Rows are points. The ring and each string are closed loops that go straight from each point to the next, and from the last back to the first. Before rounding, they use only three directions, however many columns there are. Count how often each string passes through the ring. Passing back the other way cancels.
In the rows, zero is written as 128.

Ring (7 x 3):
[[ 78 149  96]
 [ 87 118 121]
 [135  80 153]
 [174  79 163]
 [194 113 150]
 [166 151 116]
 [103 166  87]]
String (28 x 3):
[[200 113 175]
 [160 125 142]
 [198 131 160]
 [239 141 173]
 [198 105 135]
 [163 108 125]
 [175 100 126]
 [230 121 161]
 [223 134 173]
 [169 125 148]
 [147  85 129]
 [180  51 166]
 [157  31 163]
 [130  84 135]
 [137 119 140]
 [123 118 155]
 [ 74  92 134]
 [ 71  91 111]
 [104 100 110]
 [130 138 134]
 [102 143 137]
 [ 85 129 138]
 [120 128 141]
 [119 104 129]
 [107  59 132]
 [143  46 171]
 [182  80 188]
 [194  59 180]]
Times through: 0

Ring, 8 rows:
[[ 91 137 169 115 196 119 113 109]
 [103 124 161  97 164 114 114 114]
 [144 108 139  95 112 117 120 123]
 [183 101 125 109  85 125 129 125]
 [207 106 114 141  87 139 136 125]
 [184 118 116 163 118 145 128 125]
 [144 131 131 164 159 142 119 121]
 [112 138 151 148 189 133 115 114]]
String, 28 rows:
[[158  97 108 113  74 127 111 140]
 [148 108 121 121 105 128 114 131]
 [157 116 152 103 132 120 131 112]
 [142 110 162  71 127 107 129 110]
 [108 111 158  70 134 105 113 118]
 [103 116 142 101 139 117 105 126]
 [111 118 134 119 139 124 105 129]
 [ 75 131 157 111 183 118 101 119]
 [ 63 153 199 110 249 113 116  94]
 [104 144 177 125 212 122 123 100]
 [102 151 184 134 231 125 126  95]
 [ 92 148 162 154 218 133 112 109]
 [110 131 132 154 167 136 105 126]
 [130 125 134 141 150 133 114 123]
 [128 136 157 140 184 130 124 109]
 [106 147 170 145 217 130 122 103]
 [ 72 154 174 146 240 128 110 105]
 [ 82 136 149 137 189 127 101 121]
 [104 127 143 128 162 126 107 123]
 [ 72 135 167 107 195 115 104 114]
 [ 79 129 170  92 183 110 108 113]
 [101 117 146  98 142 115 106 124]
 [137 116 135 120 129 126 116 124]
 [148 118 154 104 140 119 129 111]
 [159 104 146  80 103 113 128 118]
 [167  96 125  89  76 118 122 129]
 [158  99 111 113  79 127 113 137]
 [181  93 120  92  64 120 126 130]]
Times through: 3
String (25 x 8):
[[165 113 136 119 119 127 128 119]
 [212 104 135 110  89 127 146 114]
 [242  93 108 125  48 136 146 126]
 [208  97  96 143  60 141 127 137]
 [164 117 132 133 125 132 127 120]
 [209 117 131 146 116 139 145 113]
 [220 116 113 171 104 150 142 121]
 [182 115 101 173 106 149 121 134]
 [150 117 122 144 125 136 116 128]
 [148 121 109 169 129 145 110 134]
 [136 132 123 175 159 146 112 126]
 [132 124 128 148 146 136 112 126]
 [130 137 159 139 185 130 126 107]
 [ 96 151 178 141 229 127 121 100]
 [ 80 144 166 135 214 125 108 110]
 [106 127 142 130 162 127 107 123]
 [119 129 156 120 169 123 119 113]
 [109 137 182 103 198 114 127  99]
 [ 78 133 182  85 195 107 113 106]
 [ 91 116 142  97 142 115 100 128]
 [136 116 134 121 130 126 115 125]
 [140 118 156  99 142 117 126 112]
 [146 105 151  73 109 109 125 117]
 [166  96 133  80  80 114 125 125]
 [185 104 143  92  97 118 138 114]]
Times through: 4

Ring, 6 rows:
[[159 122 118  98  98  88 192 148  96 140  97]
 [166 119  84 136 108  87 164 143 105 101 131]
 [142 124  99 153 128 129  77 126 143  75 183]
 [108 162 169 155 141 166  56 123 135 103 179]
 [106 175 196 138 134 159  99 132 110 137 143]
 [125 153 184  95 112 129 155 141  99 163 102]]
String (26 x 11):
[[151 115 146  55  89  98 189 146 106 168  80]
 [142 111 154  49  94 114 155 138 125 163  97]
 [136 142 152 110 113 121 146 140 107 139 118]
 [130 166 169 130 118 121 168 146  82 148 107]
 [109 194 218 128 124 140 172 147  67 175  93]
 [121 180 174 158 131 135 142 142  84 133 128]
 [123 158 162 137 127 139 114 134 111 125 142]
 [101 197 193 183 149 165  90 132  98 117 161]
 [ 86 199 200 195 162 191  32 120 124  98 197]
 [108 137 165 122 135 174  25 114 166 102 190]
 [128 127 144 110 121 142  83 126 144 114 157]
 [128 143 143 136 127 139  94 129 128 108 158]
 [117 129 148 122 131 162  37 116 164  98 186]
 [111 139 155 135 137 170  28 115 162  94 194]
 [119 129 154 110 126 156  58 120 156 111 170]
 [128 154 149 145 128 135 112 134 113 114 149]
 [116 146 168 120 127 154  80 126 135 123 156]
 [ 97 174 210 126 136 172  79 127 122 142 148]
 [ 92 197 238 127 134 167 121 137  90 169 117]
 [122 131 175  76 111 142 110 130 134 150 125]
 [134 143 146 124 119 126 129 136 113 125 134]
 [135 121 152  80 107 127 124 133 131 141 124]
 [145 117 160  45  89 104 187 145 108 177  76]
 [155 127 147  67  88  85 225 154  81 176  62]
 [152 152 139 124 105  90 215 155  67 150  85]
 [154 141 139 104  99  88 215 154  74 156  79]]
Times through: 1
String (32 x 11):
[[ 93 171 190 159 150 188  22 116 146 102 195]
 [106 145 180 115 132 171  47 119 152 120 171]
 [121 139 161 112 123 147  88 127 136 124 151]
 [116 172 174 151 133 146 112 135 104 125 145]
 [104 195 202 161 139 156 118 137  89 139 136]
 [ 99 203 221 152 138 159 130 140  80 155 122]
 [100 185 227 114 127 157 133 138  92 171 110]
 [119 140 185  80 113 144 117 132 126 156 120]
 [129 133 159  95 113 133 120 133 126 139 128]
 [132 163 159 138 120 120 160 144  86 138 116]
 [134 169 175 118 111 109 203 153  65 166  82]
 [142 138 172  65  93 101 211 151  83 185  64]
 [150 109 155  33  83  97 196 146 108 182  68]
 [147 105 139  57  95 110 150 137 129 151 105]
 [142 139 135 124 114 115 147 140 106 126 126]
 [151 152 124 146 114  96 188 150  77 126 110]
 [143 136 130 125 115 114 142 139 109 121 130]
 [160 141 105 147 111  87 191 150  80 117 113]
 [184 133  62 165 104  54 234 160  61 103 103]
 [178 106  63 130 101  73 180 146 104  98 125]
 [163  98  84 107 104  98 131 135 135 100 143]
 [152  99 100  99 108 114 106 129 148 103 151]
 [145 132 114 138 119 116 123 135 119 102 148]
 [149 140 100 167 125 111 126 137 110  87 158]
 [152 132  81 181 130 114 100 132 124  64 181]
 [147 110  70 168 133 131  42 118 165  44 215]
 [136 109 104 132 128 144  39 116 171  72 199]
 [133 127 132 121 122 136  88 127 140 106 160]
 [131 144 135 146 128 135  98 131 124 103 160]
 [119 163 140 184 145 153  64 126 127  82 189]
 [100 167 160 186 156 184   7 114 152  73 218]
 [101 153 172 147 145 183  14 113 160  94 201]]
Times through: 5

Ring (8 x 14):
[[114 180  89  72 124 100 162  69 150 137  65 139 215 140]
 [119 133 112  60 130  78 161  60  98 135  96 140 178 111]
 [122 106 128  83 133  93 135  90  84 133 137 145 144  98]
 [123 110 132 142 132 148  83 159 120 130 177 153 124 105]
 [123 123 140 181 130 188  65 199 144 123 191 149 111 124]
 [122 136 155 175 131 186  98 183 133 114 169 130 107 146]
 [120 155 144 154 129 170 123 155 139 116 135 124 133 156]
 [114 194 100 110 123 138 148 106 172 129  76 132 201 161]]
String:
[[119 129 101  79 129  95 126  88 118 141 119 155 178 101]
 [118 149 105  99 127 117 128 105 137 135 112 147 178 122]
 [115 166  85  69 125  94 148  71 146 142  78 148 213 124]
 [112 188  70  31 123  63 188  23 146 145  30 141 249 134]
 [115 165 107  61 127  86 182  53 119 132  65 129 198 138]
 [120 134 136 102 131 118 148 102 103 124 120 130 146 130]
 [118 158 115 119 127 139 127 123 145 129 115 139 168 138]
 [118 153 132  98 130 118 163  93 113 122  99 123 159 145]
 [114 190 112 103 124 131 167  94 154 124  69 122 192 166]
 [119 143 132 112 130 129 141 113 117 124 120 131 150 136]
 [119 144 133 108 130 125 146 107 115 123 116 129 151 137]
 [114 190 105  83 124 113 178  73 148 128  57 124 205 161]
 [118 149 126  95 129 114 156  92 115 126 102 129 164 136]
 [117 164 106 113 126 134 128 117 152 132 107 142 180 137]
 [119 137 126  79 131  97 162  77  99 128 102 131 163 125]
 [120 127 128  71 132  87 163  69  87 129 106 133 159 117]
 [119 140 118 103 129 120 131 108 124 131 120 141 163 123]
 [118 147 100 105 127 122 115 114 144 138 120 153 180 117]
 [123  94 122  81 134  89 118  94  83 138 150 155 144  82]
 [126  75 140  98 136 100 107 114  67 133 176 153 115  77]
 [123 113 109 136 129 143  65 160 138 140 177 169 145  92]
 [125  87 131 135 133 137  70 158 104 134 196 163 115  82]
 [126  77 153 118 137 120 104 132  69 126 186 146  99  88]
 [124  99 154 107 136 115 134 112  72 122 154 133 112 110]
 [125  84 150  98 137 103 126 108  62 126 165 141 111  92]
 [125  74 140  71 137  76 134  81  49 133 156 147 123  76]]
Times through: 1

Ring, 7 rows:
[[130  71 112  89 137 142 154  86 139 179 120 148 118 122]
 [161 138 135  95 137 152 124 104 125 166 142 115 165 117]
 [171 189 158 111 135 140 123 131 134 146 145 119 203 122]
 [161 197 170 132 134 119 149 143 144 138 135 135 203 136]
 [131 140 158 150 135  99 195 124 143 154 116 154 149 153]
 [115  94 139 138 135 101 205 107 148 165 106 168 118 151]
 [107  48 112 105 135 118 191  89 155 177 101 178  97 136]]
String, 27 rows:
[[138 168 179 188 137  85 217 129 122 155 123 132 149 172]
 [131 158 161 138 132  96 185 142 167 137 112 176 176 146]
 [148 196 176 146 133  99 172 153 159 129 123 159 202 146]
 [171 237 192 158 135 108 156 157 134 130 142 121 222 147]
 [159 213 174 125 131 113 144 161 166 122 130 157 227 132]
 [132 130 138 100 132 120 156 129 172 144 113 178 171 126]
 [161 174 161 135 137 126 152 123 122 155 140 115 177 138]
 [192 248 193 160 139 128 137 142  99 145 163  75 219 143]
 [180 249 190 144 134 118 136 161 138 125 147 119 239 137]
 [166 229 184 140 133 110 148 162 154 123 135 142 230 139]
 [170 219 187 165 137 110 165 142 118 143 144 107 200 152]
 [159 182 173 160 138 113 174 125 113 157 139 109 169 152]
 [130 125 142 116 133 113 171 124 162 150 113 171 158 135]
 [117 110 137 114 132 105 183 126 177 147 102 193 150 137]
 [133 119 141 122 135 118 173 113 145 160 119 153 145 138]
 [125  95 145 161 140 104 214  91 111 183 119 128  97 162]
 [ 96  39 118 130 136 101 221  85 148 182  95 179  76 152]
 [ 90  33 104  90 132 109 196  99 189 164  85 220 101 132]
 [108  69 115  90 132 117 175 109 181 157  97 201 129 127]
 [127  91 128 114 136 123 175  99 141 171 116 152 124 136]
 [120  64 120 119 138 124 187  83 129 185 115 146  96 140]
 [105  30 108 115 138 119 201  73 136 191 104 162  71 142]
 [126  83 130 128 138 121 187  89 125 181 119 138 106 144]
 [125  95 131 118 136 118 180 103 145 167 114 159 126 138]
 [118  80 135 145 138 107 209  91 127 180 112 147  97 155]
 [120  95 152 182 140  91 235  91 106 185 116 128  87 174]
 [134 132 160 169 138  99 208 109 117 169 123 129 126 163]]
Times through: 2
